Each row of a before or after table is a point. One or more steps were done to the points. Then noise was added and the rows were shuffled. The steps act on how far a point lies along the listed directions, d1 being the first. Write out the steps. A step turns or swaps two directions, mirrors them in a line or flattens them onto one, adds a multiple of one to another, or multiplies one. Angles are multiples of 10 degrees, from the lower direction toward the higher: turns from -170 to 170, lines from 10 to 170 but not 90. Use the fewest steps. Two steps may share a direction if one is a turn and the other turns, adds or multiplies; they go together, in the order done. Otherwise the lowest direction goes first.

Directions:
(1): [3.7 1.5]
(2): [-1.5  3.7]
Before, 13 rows:
[[-0.8 -5.4]
 [ 1.9 -1.4]
 [-2.5 -2.4]
 [ 0.0  1.2]
 [-8.3  1.3]
 [-0.8  1.1]
 [ 6.0 -1.0]
 [-0.7  0.4]
 [ 0.0  3.8]
 [-2.9  1.1]
 [-1.0  1.8]
 [ 2.5  2.5]
 [-2.1 -0.2]]
After (13 x 2):
[[-3.3 -0.9]
 [ 0.3 -0.9]
 [-1.7 -3.3]
 [-0.9  2.0]
 [ 1.8 -0.8]
 [ 1.8 -2.3]
 [ 3.3  4.3]
 [ 0.1 -1.9]
 [ 0.3 -1.2]
 [-0.5 -1.1]
 [ 6.5 -5.2]
 [ 3.2  1.0]
 [-4.6  3.9]]
Steps: turn d1 and d2 by 150 degrees

Directions:
(1): [ 0.4  1.7  0.8 -4.8  3.0  3.5]
(2): [-1.1 -2.2  5.0 -2.8 -1.4 -2.6]
(3): [ 5.8 -0.4 -1.5 -2.1 -0.6 -2.5]
(4): [-1.6 -1.3 -1.5 -0.2  5.2 -3.6]
(5): [-2.2  4.9 -1.5 -2.1 -2.0 -2.8]
Before:
[[ 1.4 -2.0  0.5  3.8  1.4 -0.5]
 [-6.2 -1.8  3.0  0.1 -3.5 -2.6]
 [ 4.5  2.2 -3.1  1.4  0.0 -0.4]
 [ 2.6  0.6  0.0  1.2 -4.1 -4.3]
 [-1.1  1.4  3.0 -2.9  0.7  0.9]
 [ 0.6  4.9 -2.0 -1.2 -0.7  1.4]
 [-3.2 -4.6  1.1  2.9  4.4  2.0]
 [-1.0 -1.2 -0.6 -4.6  2.0 -5.2]
 [ 6.3 -1.2  2.2 -7.0  1.0 -0.8]
 [-1.5  0.6 -3.6  2.5 -1.6 -1.6]]
After, 10 rows:
[[ 2.4  3.3 -3.6  2.4  0.6  0.9]
 [-4.5 -0.9  2.1 -3.9  5.2  1.9]
 [ 1.3 -3.0  2.5  1.3 -0.5 -0.8]
 [-3.7 -0.9  3.6 -3.4 -4.0 -4.4]
 [ 2.5  3.5 -1.8 -1.1 -3.1 -3.2]
 [-0.6  3.7 -0.2 -1.8  2.5  1.0]
 [-3.2  2.2 -3.1  0.3 -1.1 -1.0]
 [ 0.0 -0.7 -1.1  5.3 -1.8  1.0]
 [ 1.2 -3.8 -2.2 -0.6  1.4 -5.8]
 [ 8.7 -4.1 -0.6 -1.1  0.5 -0.5]]
Steps: mirror d1 and d5 in the line at 130 degrees; turn d2 and d3 by 30 degrees

Directions:
(1): [-4.2  3.7 -1.6 -3.2 -2.8  2.3 -2.7 -0.6 -4.1 -1.4 -1.6]
(2): [-1.2  2.7 -2.7 -2.1  4.6 -1.1 -0.2 -2.0  0.5  0.6  6.3]
Before (8 x 11):
[[-0.5 -1.3  1.0  0.9  0.7 -0.3  2.1  1.0  0.3  0.1  1.9]
 [ 3.1 -3.5  2.5  2.6  5.2 -2.3  1.2  0.3  3.8  2.1  2.7]
 [-0.8 -1.5 -1.1  0.1  2.8 -0.3  1.3 -0.7 -1.0  1.1  3.1]
 [-4.5  3.6 -0.6 -2.3 -5.0  2.6 -4.4  0.6 -3.2 -0.7 -4.2]
 [-1.3 -0.1 -1.5 -2.2  2.9 -1.9  1.3 -1.3 -1.8 -0.2  3.5]
 [ 1.3 -1.2  2.1 -0.1 -6.0  2.8 -1.6  1.6 -3.0 -2.7 -7.9]
 [ 0.1  3.2 -3.5 -1.7  1.7  0.6 -0.9 -1.4 -1.6  0.2  4.4]
 [-5.1  4.8 -1.6 -2.8 -4.6  2.2 -4.2  1.8 -3.3 -1.1 -5.9]]
After:
[[-1.2 -0.2 -1.4 -2.2  2.7 -2.0  1.1 -1.1 -1.8  0.0  3.7]
 [-4.6  3.5 -0.6 -2.3 -6.3  2.7 -4.4  2.6 -3.4 -1.3 -8.2]
 [ 0.4  3.0 -3.3 -1.6  1.3  0.5 -0.7 -1.0 -1.7  0.2  4.0]
 [-4.3  2.8  0.4 -1.4 -6.5  2.9 -4.3  1.2 -3.3 -0.9 -6.2]
 [ 2.7 -2.6  1.9  2.0  6.8 -2.6  1.1 -0.2  4.1  2.1  4.9]
 [-0.6 -1.1  0.7  0.6  0.8  0.0  2.2  0.6  0.1 -0.1  2.3]
 [-0.6 -1.6 -1.0  0.0  2.9 -0.3  1.6 -1.1 -1.0  1.2  3.5]
 [ 1.4 -1.8  2.6 -0.1 -6.6  3.2 -1.6  1.8 -2.9 -2.8 -8.8]]
Steps: add -0.3 times d1 to d2
